Rows are points. Each copy is the shape, with its points in the same order, stretched, turned, moved and blurred by noise. Is it also mirrored, or only turned?
In the rows, zero is written as 128.

Shape, 6 rows:
[[100 163]
 [149 154]
 [129 141]
 [123  86]
 [148 141]
 [ 90  72]]
Copy 1, 6 rows:
[[125 165]
 [166 141]
 [137 136]
 [113  89]
 [157 132]
 [ 78  85]]
Copy 1 is: only turned
Copy 2, 6 rows:
[[ 76  99]
 [126  59]
 [122  88]
 [135 157]
 [142  88]
 [113 193]]
Copy 2 is: mirrored
Copy 3 (6 x 2):
[[ 82 172]
 [135 181]
 [123 160]
 [144 107]
 [140 170]
 [119  74]]
Copy 3 is: only turned
Copy 4:
[[167 106]
 [161 156]
 [147 138]
 [100 129]
 [151 148]
 [ 83 101]]
Copy 4 is: mirrored

Shape (7 x 3):
[[148 136 179]
 [129 120 107]
 [165  67  91]
 [ 92 149 106]
 [133 153 156]
 [116 142 149]
 [ 81 116 156]]
Copy 1 (7 x 3):
[[127  83 145]
 [121 150  99]
 [125 126  58]
 [130 167 139]
 [112 113 148]
 [123 130 145]
 [173 128 154]]
Copy 1 is: mirrored
Copy 2, 7 rows:
[[ 89  90 169]
 [141 123  94]
 [139  68  53]
 [151 182 123]
 [ 92 133 153]
 [117 134 152]
 [181 122 166]]
Copy 2 is: mirrored
Copy 3 (7 x 3):
[[185 133 146]
 [102  95 144]
 [132  24 154]
 [ 75 147 143]
 [149 145 135]
 [136 148 145]
 [122 162 186]]
Copy 3 is: only turned

Shape (10 x 4):
[[101 192 110 134]
 [141  73 176 176]
 [161 123 113 165]
 [108 175 110 114]
 [145 110 160 154]
 [109 160 114 145]
 [ 92 155 100 147]
 [ 80 154  91 126]
 [141 127 130 142]
 [145  84 149 120]]
Copy 1, 10 rows:
[[ 80 160  46 119]
 [131  87 126 186]
 [ 98 160 147 170]
 [ 89 147  67 115]
 [135 114 123 163]
 [ 78 144  77 135]
 [ 76 135  77 125]
 [ 72 131  84 103]
 [114 142 123 152]
 [148 104 152 128]]
Copy 1 is: mirrored
Copy 2, 10 rows:
[[ 89 103 196 149]
 [162  90  35 133]
 [172 145 116 145]
 [ 83 116 183 135]
 [149 100  89 124]
 [107 112 154 153]
 [ 89 119 148 166]
 [ 62 127 154 161]
 [136 124 121 132]
 [125 127  77 107]]
Copy 2 is: only turned
Copy 3, 10 rows:
[[ 63 153 108 125]
 [192  78 148 149]
 [152 108  95 120]
 [ 71 157 117 110]
 [156  91 135 128]
 [ 98 147 110 132]
 [ 89 169 105 142]
 [ 84 193 119 134]
 [137 114 120 116]
 [176 107 151 107]]
Copy 3 is: mirrored
Copy 4 (10 x 4):
[[140 157  92  81]
 [ 41 115 154 189]
 [104  75 108 156]
 [154 143 108  89]
 [ 84 131 132 169]
 [117 133 112 102]
 [108 130 123  88]
 [125 132 136  71]
 [115 112 117 147]
 [118 113 159 180]]
Copy 4 is: only turned

Shape:
[[135 164  84  99 155 121]
 [117 130 119 113 155 121]
 [130 118 165 177 147  83]
 [100 133  97  71 167 121]
 [150 136  73 146  95 175]
 [ 93 143  56 104 120 113]
 [ 99 143 123  98 117 159]
 [ 96 119  98 133 157 174]
 [115  99 189 159 146 118]
 [162  63 174 168 133  82]]
Copy 1 (10 x 6):
[[120 160  92 119 136 103]
 [126 125 111 127 147 122]
 [167 111 136 183 196 115]
 [ 91 122  94 102 151 118]
 [151 168 115 127  70 162]
 [ 97 167  94 151 137 140]
 [102 133 140  93 109 143]
 [113 104 116 134  87 137]
 [159  84 155 140 170 131]
 [197 100 127 156 208 155]]
Copy 1 is: mirrored
Copy 2:
[[155 120 154 170 154 105]
 [117 107 142 137 143 114]
 [ 66  77 120 143 108 169]
 [151 100 174 138 147  69]
 [182 148  96 127 160 171]
 [208 121 124 165 121  85]
 [146 153 143 114 143 103]
 [118 113 106 100 180 105]
 [ 48  95 121  99 112 165]
 [ 94  66 141 115  97 203]]
Copy 2 is: only turned

Shape (11 x 8):
[[137 131 100 164  31 126 125 173]
 [142 155  82 141 112 113 117 168]
 [151 126 135 127 144 102 138 148]
 [117 127  98 155 142 159 154 138]
 [139 135  60  96 139 101 113 102]
 [102 110 116 142 147 132 110 173]
 [112 116 149 166 140 124 179  38]
 [109 163 150 169 109 130 122 118]
 [134 134 156  69 144 146 160 180]
 [149 133 150 126 141 118 168 141]
 [136 123 142 165 142 169 122  72]]
Copy 1 (11 x 8):
[[167 124 173 130 117  38 127 192]
 [194 125 165 139 189  92 110 138]
 [142 117 136 105 191 143 127 149]
 [182 160 103 101 138 111 109 146]
 [177  94  92 179 180 128  59 105]
 [165 170 151 144 159 161 129 157]
 [ 85 168  24  76 116 105  92 116]
 [115 176 145 104 128  86 139 107]
 [156  87 177  64 146 189 117 127]
 [136 114 131  66 173 137 117 138]
 [126 149  56 102 103 114 146 117]]
Copy 1 is: only turned
Copy 2:
[[173 156 118 154 196 110 180  88]
 [ 99 142 115 147 185 103 157 144]
 [115  97 141 129 134 101 133 141]
 [128 139 108 114 178 131 100 128]
 [ 78  99  87 185 160 118 124 150]
 [115 123 156 131 199 116  95 121]
 [138 118  99 125  98  82  69  77]
 [112 161 138 120 140  99 127  71]
 [142  96 196 116 121 160 130 178]
 [135 100 144 112 110 123 131 144]
 [104 127 101  97 136 128  81  71]]
Copy 2 is: mirrored

Shape (12 x 9):
[[122 162 149  50 113 116  65 106  95]
 [119 144 106 170 165 151 102 161 142]
 [158 113 129 143 175 115 129 134 137]
 [130 123 114 148 145 133 169 186 162]
 [106 161 164  86 143 119  99 119 152]
 [ 79 144 152 179 154  77 120 139  88]
 [114 122  99 150 155 121 150 142 194]
 [119 108  88 159 131 125 129 126 150]
 [ 89 146 176  75 144 163 133  92  94]
 [134 158 190 113  94 150 110 102 115]
 [105 113 187  88 125 140  69 113 124]
 [ 90 126 176  58 113 134  99 128  96]]
Copy 1, 12 rows:
[[148 153 185 190 171 125 125 144 102]
 [100 109 108 108  95 175 112 166 146]
 [137 131 107 121 105 131 154 125 155]
 [132  95 117  96  70 156 108 119 151]
 [120 129 160 172 132 149 104 133 157]
 [115 132  93 166 171 230  72 111 113]
 [114 123 109 118  81 122  85 124 162]
 [113 132 104 109 117 125  94 126 131]
 [124  86 147 188 188 142 108 140 146]
 [125 120 178 122 165 159 124 125 167]
 [155 140 149 156 166 172  94 162 162]
 [164 119 161 176 179 158  92 142 125]]
Copy 1 is: only turned
Copy 2, 12 rows:
[[ 98  46  89  69 190 107 100 126 148]
 [109 115 150  88 103 141 187  72 134]
 [132 125 133 131  93  85 148 101 138]
 [169 142 159 102  64 155 163 147 146]
 [108  96 124  59 161  96 121 137 119]
 [ 72 115 181  81 124  97 127 109 183]
 [153 175 144 104 118 134 164 122 127]
 [131 154 137 125 132 151 143 108 142]
 [ 78  87 113  38  92 128  45 132 118]
 [ 76  73 131 100 147 141  94 173 104]
 [112  66 150  80 152 114  75 110  98]
 [123  65 138  56 133 135  55 138 135]]
Copy 2 is: only turned
